Every row gives one point. Examples show where two turns around zero, p and q, send a point. Write where each new point lands after one turn and then the other. Backwards means that the second turn is done in reverse. Each puzzle has new turns, and all numbers are rounded.

Turn p:
[-21  48] -> [-52   4]
[ 14 -23] -> [27  1]
[-13  -3] -> [ -4 -13]
[ 6 21] -> [-16  15]
[ 15 -43] -> [45 -7]
Turn q:
[23 31] -> [-38  -6]
[-13  11] -> [  2 -17]
[-10 -42] -> [36 23]
Where do these land?
p, then q: [-13 -12] -> [ 9 15]
q, then p: [ -2 -23] -> [-5 23]
p, then q: [-2 40] -> [ 14 -38]
q, then p: [-10 -41] -> [-3 42]
p, then q: [26 36] -> [-14 -42]

Turn p:
[-13  -9 -17] -> [  4  -9 -21]
[-5 23 26] -> [-18  -9  28]
[ -3   8 -17] -> [-11   2 -15]
[ 20 -22   8] -> [26 15  8]
Turn q:
[ 48  -8 -20] -> [43 30  4]
[ 6  1 13] -> [-7 10  8]
[-14  -4   8] -> [-12 -11   5]
[-19  22  -6] -> [-14  -9 -25]
[-19  -1  10] -> [-17 -13   3]
[-2 -9 -4] -> [ 6 -7  5]
Where do these land?
p, then q backwards: [10  4 13] -> [  9 -10  11]
q, then p backwards: [-19   7  16] -> [-11  23  -3]
p, then q backwards: [32  9  3] -> [27  5 20]
p, then q backwards: [ -1 -18  19] -> [  7 -23 -11]
p, then q: [  1  -5 -22] -> [ 15  -4 -17]
p, then q backwards: [-24   2 -29] -> [-25  24 -15]

Turn p:
[-15  -5  -8   0   2  18] -> [ -5   8 -11  18  -7  -8]
[-2 20  4  1 -3  2] -> [  2   3  15  -4  -4 -13]
[35 -6  7 13 24 -6] -> [ -3   2 -10 -27  35   3]
[-16  15   5 -11   3  -6] -> [ -1  12  19   4 -11   2]
[ -8 -10   0 -22 -17  14] -> [10 -8  3 30 -3  5]
[-19 -19  15  -1 -12   9] -> [-19 -14   0  24  -6   6]
[ 48 -12  -5  34  -1  -3] -> [  4 -25 -28 -36  28 -11]
[-25  12  -7 -13  -1 -17] -> [  3  14  14   2 -27  12]
[  2   5 -11   0   5  -9] -> [  7   8  -3 -10  -5   3]
Turn q:
[ 2 16 -1  5 19 -8] -> [ -8   7  -9   6 -20  10]
[ 4 -1 25  0 -9  9] -> [-13   1  17   0  16   9]
[-11 -31  31 -15   0   2] -> [ 2 20  1 -6 42 10]
[-13   6  -6  -6  -2  -3] -> [ 9 -8 -7 -7 -3  7]
[14 -8 -3  4 -2 -7] -> [ -8   2  -3   5   2 -15]
[-25 -10   5 -22 -28  11] -> [ 20 -17   7 -23  28   7]
[  2   4 -11 -13  -1  25] -> [ 12   3  18 -18 -10  -4]
[ 20  20 -25  13   8 -18] -> [-13  -8 -15   9 -34 -16]
[  7   4 -14  35  15 -11] -> [ -2   1  -8  35 -22  -8]
Where do these land?
q, then p: [-18  30  13  23  -4 -20] -> [-15 -11 -35  22  -5 -17]
q, then p backwards: [ 18 -18  14  -5 -18  33] -> [13 33 30 -7  9  4]
p, then q: [  0  -1   3 -18  12   0] -> [ -6   5  12   5 -12  10]
p, then q: [  1  -4 -19   2  23   1] -> [  2  -8  -2 -11 -27   0]
q, then p: [ -8 -14  -6   3  11 -13] -> [ 11   6 -10 -16  -3  -9]
p, then q: [ -4 -12 -14 -18  -3  14] -> [ -3  -5   9  19 -15 -13]
q, then p backwards: [ 10  18  10  14 -21 -15] -> [ -8 -18  24  14 -15   4]

Turn p:
[ 12 -20   0 -21   9   2 -30  16] -> [-15   5  -2  16 -37  15  -9   6]
[  0   6 -29 -13   0  28 -17  17] -> [-9 20 21 14 -4 18  3 30]
[ 30  12 -25 -13  25   6 -25  20] -> [-11  27  -6   7 -32   3  18  35]
[-26   1 -10 -16  17 -26 -45   5] -> [-16 -38  10  26 -31  -3  16  18]
[ -6   2  12  15   6   3  31 -11] -> [ 11   3 -14  -2  29 -12  -1 -15]
[-3 -3 11 25  1  6 20 -2] -> [  5   2 -14  -6  25 -11 -14  -4]
[ -7 -11   1  -7  -3  -1  30  -7] -> [ 21   1  -5   5  15  10   1 -19]
[ 10   2   2  12 -24 -13  32 -20] -> [ 29   0   1 -30  15  -6   0 -20]
[ -9  20  20 -29   2 -16 -33  16] -> [-41 -21   4   2 -24  12  22  -4]
[ -9  -8  11  32 -24  -8  22  -3] -> [ 15 -17  -6 -24  27  -4 -23  -8]
[  7  -2   7  16  -9  18  15 -33] -> [ 12  17  12  -8  17 -24 -14 -19]
Turn q:
[ 15 -27 -13 -14 -33   3 -16 -12] -> [-22  15  11  34  -5  15  -1  24]
[ -8  35  37  10   7 -22  -3  20] -> [ 26 -11   2 -35 -25 -20 -25  -4]
[ -4  -8  -5  23 -11   8   5 -20] -> [  7 -10   6  19  17 -12  10  12]
[-19 -22 -13 -12 -17  -7   1   0] -> [-23  15 -13   5   4  -5   6  22]
[-4 48  5 -9 10  8 12 28] -> [ 36  20 -15 -26 -11   0  -9 -27]
[ -5 -14  12   3  23  20 -11 -28] -> [ -8 -38 -12  19   4   5   5 -11]
[  2  36 -14   2  18 -17  -7  28] -> [ 22  12   1 -41   5  17 -14  -7]
[ 11 -30  -5  -7  -6  -5  15 -35] -> [-23 -10  12  22  -3   1  35  12]
[ 12 -18  -4   3   9  13   5  18] -> [-17   8   9   4  13  -1  -6 -21]
Where do these land?
p, then q: [ -1   2   2 -18  -8  -5  21  10] -> [  5  -1  -5  16   5   5  16 -18]
q, then p: [-19   6 -17 -31  14  18  24 -23] -> [43 20  6  1 28  2 13  9]
q, then p: [  4  18 -25 -35  -8 -27 -20  11] -> [-28  27  26  -3  14  29  12  11]
q, then p: [-14 -29  -5  15   4  -5 -26   6] -> [-14 -20  -6  32  -5   3  -8  18]
p, then q: [-10  10   0  15 -25   6   4   7] -> [-16  -8 -15  -5 -11   8  -8 -18]
q, then p: [-13   9  -1  29  32   6  16   9] -> [ 20   6 -11  23 -27 -12  15 -18]
p, then q: [ 36 -24  -2  -8 -24  -7 -12 -18] -> [ 13   9   7  28 -36  13  -9  20]
p, then q: [-12  18  25  15   0  -3  10 -25] -> [-17 -24  -3 -20  -8   6  24  10]
q, then p: [ 28 -11  21  19  14  16 -17  24] -> [-19 -16  14  10 -19 -33 -19 -18]

Turn p:
[  1  13  -3  -9 -13 -10   9  -5  -7   2  -2] -> [ -2  10  -1   9   0  -7   3  12 -10  15  -3]
[ -9  -8   0   8  -1 -20   2  -2  -4  10  -4] -> [-10 -13  -5   3  -3  -3  -6   7   6   7 -16]
[-12 -10  -2 -14  -4   8   7  -1  -8  -3  -4] -> [  5  -4 -15   4  12 -11   1   5  -2  -3   9]
[  6  -2  -4 -14   1  -5  -6  29  -8   4   4] -> [ 11  -9  12 -14  -9 -19   7  11   3   4   9]
[  1   1  18 -11  -8  22  -4  -5  25   7   8] -> [ -9  12   4  -4  16  20  12   7   8 -11  21]
[-10   3 -12   2  -8  -9   9  -5   5  -1  10] -> [ -2   3   5  10   7  -2 -16  11  -4   1  -7]
[41  7 -9 19 33 19  0 -1 -5  5 -1] -> [  4  -3  14 -12 -23  16  -6 -44  -9  13  18]
[  2  -5  13 -10  -2   3   9   5  15 -14  -2] -> [ 6 -6  7  3 17  8 17  3 -5 -7  2]
[-10  18   2   1   8  -9   2  -4   1   4   6] -> [  0   7  -2  -9  -3   9  -9  11  -9   5 -10]
[ -9  -4   5  48   2  -4  -2   6  -8  -1 -11] -> [  0 -17  -8  15 -32  13  -9  -9   8 -16 -20]
[  9  -7   0 -15  -1   4  -6  -9 -10 -10   8] -> [ -6   7  -1  -5  10 -16   7 -11  -8  -3   5]
[-12  -8  -9  -5  -8   0 -19  -8   4  -3 -13] -> [  4  10 -11   2  10  -9   0  -2  22  -3  -8]
Turn q:
[ -8   1  -9  11   2 -14   3   8  -1  12  -1] -> [-18 -10   6  -2  -2  -6   3 -13   2   2   0]
[ 12  18 -11   3 -14 -11 -15 -14   3 -12   0] -> [  9  -8 -15  23   5  -2  -8 -11  -1  -7  19]
[  0 -10  13   0 -10   2  15 -14  15 -15  16] -> [ 11   5   2   2   0  18  18  12 -14  10  16]
[ 5 13 -3 12 17 -2  0  7 11 11 11] -> [-13   1   7   6 -14 -20  -5   2  -8   7   6]
[ -5   5 -12 -23   3  -3  -9  16  14   4  11] -> [ -8  20   0  -2 -20  -2   0  -7  10 -17   9]
[  7   9  16  -5  -3  21  14  12 -20   0   4] -> [  4  10  10  -8  22 -10  -2  25  11   0  -2]
[ -7 -14  14  -2  12   7  11 -13  13   4  12] -> [  8   5  15  -3 -16  10  12  11 -12  12  -5]
[  0 -13  -3  14  -2  -5 -12 -14   1 -13 -19] -> [  8 -16 -20   1   2  12  -6 -11 -10   9  -9]
[ -6 -16 -10   8   1  -7  -9 -15 -19  -3  -9] -> [  8 -13   1  -2   8  13 -11 -21   2   9 -11]
[ -3  -6  21 -11  16  -7  -9  18  14   0  12] -> [  3  23  -4  -8 -20 -15  18  -1   4   8  -4]
[-16  22  -9  14  -7  17  -4  -1 -14   4  -2] -> [ -5 -23   4  -2   3  -4 -19  12  20   1   9]
[ -3   0  11 -14  -5  -4  -8  -5  -7   2 -13] -> [ 12  -2  -6   4   2   2   7  -2  12  -9 -14]
[  8 -14 -11  -2  -3   5   5  16  -5  20  -8] -> [-11   1   8 -19   7  -5  -4  -6  -8 -18 -11]
[ 17   6  -7  -6  -7   2  18  -1  -6 -15 -15] -> [ -7   7 -10  12  24  10  -5   9  -7  -8  -3]
Where do these land?
p, then q: [  1   6  10   6  12   7 -24   6   9  -8  13] -> [ 12  15 -13  12   2  13   4  17   9  -6   3]
q, then p backwards: [  6   0  11  18  16  -6   6  14   8  13 -14] -> [  3  -5   8  -6  -4 -26   0  -6 -23  -2   5]
q, then p: [ 12   8 -10   8 -20  12  11   8   5  -4 -10] -> [ 15  -9   1 -15   1 -16 -12  -4  -7 -15  -2]
q, then p backwards: [ -1  -5  -2   8 -20  13  -6 -21  10  14  -9] -> [-10  -6  10  10  15   4  17  23  -1  -9   3]
p, then q backwards: [-23   3 -13 -17  12  11  -7  -1   4  -7  -8] -> [ 13  -5   7  -6 -12  15 -17   5 -14 -16  -3]
q, then p backwards: [ -3   8 -15  13   9   5   1  -3   5  -5   8] -> [ 4  1 -9  6  0  2 11 -3 -5 18  9]
q, then p: [  3  -1 -14 -15   9 -17   7  -1 -13 -12  -4] -> [  4  14 -14  -1  -5  23 -10  -9   1  -3  -5]
p, then q: [-11  10   1 -19 -15 -14 -14   2   8  14   0] -> [-24  10  -6   0 -12 -16  10   6   8 -12  -2]
p, then q: [  0   7  15 -11   4  -7   3 -17 -11 -13   8] -> [-11   0   8   9  12   7 -10  -1  19   2 -14]
p, then q: [  0  -7 -10  19 -14 -13  13  13 -20 -19  13] -> [  6 -15 -18  -6  25  -1  13 -21   0  17  -3]
p, then q: [  5  -9  -7 -10  -7  -2   2  10  -9  -1 -12] -> [ -7   0   7   3   2  -4  12 -12 -15   1   1]
q, then p: [ -2 -22  16  -4  17   7   5  -4  15  14   5] -> [  0   1 -10  14 -10  -7  25  13  -7  14  11]
q, then p: [ 12   4  17   4  -5   5   2  -7 -12  14  10] -> [ -8 -18   9 -10  -6   3  15  -4  -9   7  -7]
